Each row of a before or after table is a point. One or more steps were done to the points. Then noise was added and the rows were shuffled. The steps act on how far a point lies along the listed directions, d1 being the first. What was done? A step turns or swaps two directions, mirrors them in a line or flattens them onto one, adds a multiple of one to another, or multiplies one. Angles are multiples of 10 degrees, from the lower direction toward the higher: turns from -170 to 170, lines from 10 to 170 but not 90. Use the fewest steps. Two steps may share a direction if one is a turn and the other turns, adds or multiplies; they go together, in the order done. Otherwise the lowest direction goes first.

Directions:
(1): 162; 34; 283
(2): 266; -136; -136
(3): -103; -297; 95
Before:
5; -32; 57
-71; -4; -5
37; 20; 91
-74; -17; 3
-48; 17; 34
-67; 4; 4
-17; 3; 92
-11; 109; -49
-29; 24; -16
51; -5; -37
19; -7; -42
-20; -34; 7
-64; 36; 5
After, 13 rows:
-17; -14; 28
-7; -25; 25
25; 2; -24
-42; 16; 25
-44; 4; 39
-13; 108; -55
-18; 33; 0
-15; -51; 35
-51; 12; 33
-47; 13; 28
51; -13; -42
-49; -22; 48
-55; 44; 20
Steps: flatten d1 and d3 onto the line at 70 degrees

Directions:
(1): -271; 312; -110; 86; -143; 180; -96; -185
(2): 148; 6; 29; -178; -145; 86; -437; 114
(3): -381; -137; 92; -273; 56; -175; -74; -30
(4): -74; -67; 3; -65; 321; 399; 0; 103
(5): 9; -342; -281; 87; -24; 48; -106; -263
Before, 13 rows:
1; -6; -52; 28; -4; 43; 1; -36
-35; 16; 10; 26; 0; -57; 27; -1
56; -63; -45; 31; -11; -23; 20; 3
0; -76; 0; -84; -25; -18; -78; 9
36; 0; -7; 57; 46; 12; 62; 45
40; -50; 21; 3; 70; 86; -26; 50
83; -35; 18; -14; -50; -20; -67; 27
-13; -23; 20; 9; -32; -42; 4; -1
49; 5; 2; 35; -14; -31; -5; -33
17; 121; 31; 46; -4; -3; 69; 40
6; -24; -28; 36; 3; -13; 41; -23
25; 38; 80; -74; 85; 82; -33; 125
37; -46; -3; 4; -18; -59; -24; -8
After, 13 rows:
-96; 22; -14; -23; -15; -9; -4; -9
-35; -4; 34; -23; 65; 95; -39; 41
46; 85; 48; 34; 8; -36; 80; 61
-44; 23; -16; 4; -33; -13; -45; -41
-28; 45; 19; -30; -63; 20; -91; -1
3; -34; -55; -26; -51; 54; -94; -37
1; 12; -17; 61; -9; -34; 28; -16
-14; -1; -5; 36; -44; -9; -3; -22
81; 53; 15; 4; 62; 151; -40; 82
-28; -42; 14; -44; 22; -34; 14; 11
-54; -2; -3; 1; 7; -27; 35; -16
-60; 49; 16; 18; 46; 15; 48; 40
-28; 35; 32; -8; -10; -42; -15; -27
Steps: mirror d1 and d4 in the line at 100 degrees; mirror d3 and d5 in the line at 60 degrees

Directions:
(1): 80; -30; 8; -24; -12; -22; -281; 260; 148; 229; -114; 434
(2): -201; 201; -142; 188; 101; -218; 317; 317; 50; -134; -17; 121
(3): 210; -17; 75; 309; 296; 322; 147; -111; 202; -25; 60; 122
(4): -157; -18; 107; -327; 494; -39; -108; 59; 115; -78; -6; -85
(5): -321; -315; -201; 46; -75; -48; 39; -176; 353; 114; 87; 11
Before:
64; -14; 42; 7; -52; 64; -36; -49; -17; 24; -33; -13
31; -3; 8; -14; 49; -17; -75; 65; 11; 1; -27; 37
-76; -14; -22; -49; 61; -9; -29; 25; 55; 5; -31; 51
-37; 78; 16; -89; 75; -64; 14; 68; -28; -35; 12; -55
-26; -39; 23; 12; 118; 48; 6; -19; 105; 19; 16; 44
-78; 18; -10; -50; 82; -50; 30; 41; -6; -45; -30; -39
-23; 15; 26; -48; 91; -21; 11; 20; -19; -78; 16; -88
46; -22; 12; 28; 117; 86; 13; -6; 66; -23; 18; 1
58; -62; 37; -38; 3; 67; -44; -123; -28; 1; 40; -100
-74; -26; 35; -107; 97; -20; -30; -56; 31; 11; 0; -79
-38; 15; 0; 10; 118; 8; 72; 49; 86; -1; -18; 33
-42; -59; -35; -41; -1; 5; -38; -36; 68; 39; -7; -18
-46; -4; -37; -1; -16; -25; 69; 11; -24; -34; 45; -53
-62; -15; 15; -8; 0; -29; 34; -16; 44; -13; 20; -44
After (14 x 12):
-55; -6; -39; 34; 41; -1; 87; 22; 30; -27; 46; -24
15; -53; -5; -4; -170; 3; -76; -47; -15; 91; -5; 30
-10; -49; -50; 19; -15; 26; -28; -26; 70; 48; -7; 24
43; -56; -13; -49; -183; 12; -93; -44; -59; 46; 2; -55
27; -23; 58; -74; -6; 29; -73; -48; -26; 18; -37; -51
69; 16; 3; 54; -7; 4; -49; 56; -17; -9; -25; 29
29; 12; -19; 104; -54; 17; 79; -16; -24; -54; 32; -42
37; 93; -21; 131; 8; 21; 136; 41; 4; -37; 33; 7
21; -23; -15; 117; -71; 48; 65; -83; 34; 41; 11; 9
-1; 3; -28; 20; -121; -15; 35; 18; -8; 47; -32; 31
-48; -16; -3; 44; -21; -6; 51; -7; 60; 0; 29; -5
-6; -1; -42; 77; -32; 32; 8; 13; 28; 21; -24; 99
41; -80; 22; -44; -55; 49; -64; -141; -31; 20; 39; -100
-3; 34; -42; 136; -10; 18; 118; 12; 9; -28; -12; 22
Steps: turn d1 and d5 by -20 degrees; add -1 times d3 to d2; turn d3 and d4 by -160 degrees

Directions:
(1): -10; 375; 45; -208; -28; 33; -10; -60; -116; 84; -139; -57; -307; 257; -45; 424; 225; 169; 9; -247
(2): 268; 425; -110; 167; 285; 193; -102; 15; 67; 231; -60; 179; -1; -122; 83; -286; 239; 113; -48; 167
(3): 11; 80; -230; 145; 286; -67; -4; -29; 24; -54; -80; -268; 293; 133; 280; -30; -250; 167; 43; -440
(4): 471; -59; 52; 26; 90; -273; 75; 47; -99; -238; 264; -228; 153; 156; -175; 7; 356; -19; -66; 14
Before (10 x 20):
-109; -26; 40; -16; -39; 86; -15; 16; 42; 90; -53; 152; -106; -94; -20; -52; -17; -58; 0; 167
57; -48; 16; 40; -18; -43; -1; -20; -15; -53; 32; -27; 33; 5; -12; -13; 26; -46; -3; 50
-55; -102; 33; -35; -74; -17; 9; -19; -15; -25; -9; -23; -34; 11; -56; 43; -22; -36; 9; -11
-25; -8; -21; -43; 5; -45; 33; -15; -42; -68; -28; -104; 36; 78; 1; 102; 10; 22; 2; -93
-38; -5; -17; 21; 12; 43; 7; 22; -9; -11; -13; -15; 8; 36; 3; 9; -58; 15; 26; -49
64; 64; -21; 28; 51; 3; -11; -1; -8; 27; 6; 39; 8; -36; -23; -21; 40; 18; -46; 31
-54; 47; -48; 20; 40; -5; -29; 7; 16; -18; -42; -86; 38; 71; 85; 41; -97; 43; 60; -140
8; 28; -9; 34; 31; 21; -15; -8; 2; 67; -22; 18; 38; -53; 18; -48; -8; -5; 10; 27
7; -31; -13; 0; -6; 9; 1; -2; 10; 23; 2; -15; -16; -9; 14; -9; -29; 16; -13; 17
34; 19; -5; -16; 12; -21; 18; 1; -37; -38; 8; -7; -13; 69; -10; 78; 38; 5; -2; -24
After:
-96; -28; -92; 51; 69; 28; 4; -12; 29; -6; -73; -43; 124; -31; 105; -61; -138; 18; 15; -62
-87; -104; 38; -32; -90; 18; -1; -17; 1; 5; -22; 27; -53; -33; -55; 9; -38; -54; 9; 42
62; -110; 157; -110; -137; -66; 42; 35; -43; -48; 92; 68; -158; 8; -207; 81; 210; -112; -33; 224
-6; -28; -32; 40; 36; 12; 16; 26; -11; -41; 5; -55; 54; 50; 13; -9; -63; 18; 26; -76
-22; -2; -39; 40; 34; 38; -5; 6; 12; 11; -18; 60; 25; -22; 43; -39; -50; -13; 3; 34
69; 74; -13; 11; 41; 1; -9; -2; -16; 24; 3; 37; -11; -21; -35; 4; 57; 19; -46; 26
18; -23; -6; -13; -11; -4; 4; -6; 0; 12; 6; -31; -23; 13; 5; 18; -10; 23; -12; 0
-42; 54; 15; 2; -40; 41; -25; -39; -10; 32; -57; 37; -69; 2; 17; 48; 3; -11; 10; 25
-4; -8; -115; 104; 132; -54; -21; 15; 37; -71; -14; -167; 192; 72; 154; -48; -178; 52; 64; -212
61; 36; 11; -2; 25; -33; 2; -10; -34; 20; 6; -45; 25; 20; -20; 34; 57; 8; 6; -27
Steps: turn d2 and d4 by 140 degrees; turn d1 and d2 by 160 degrees; multiply d3 by 2
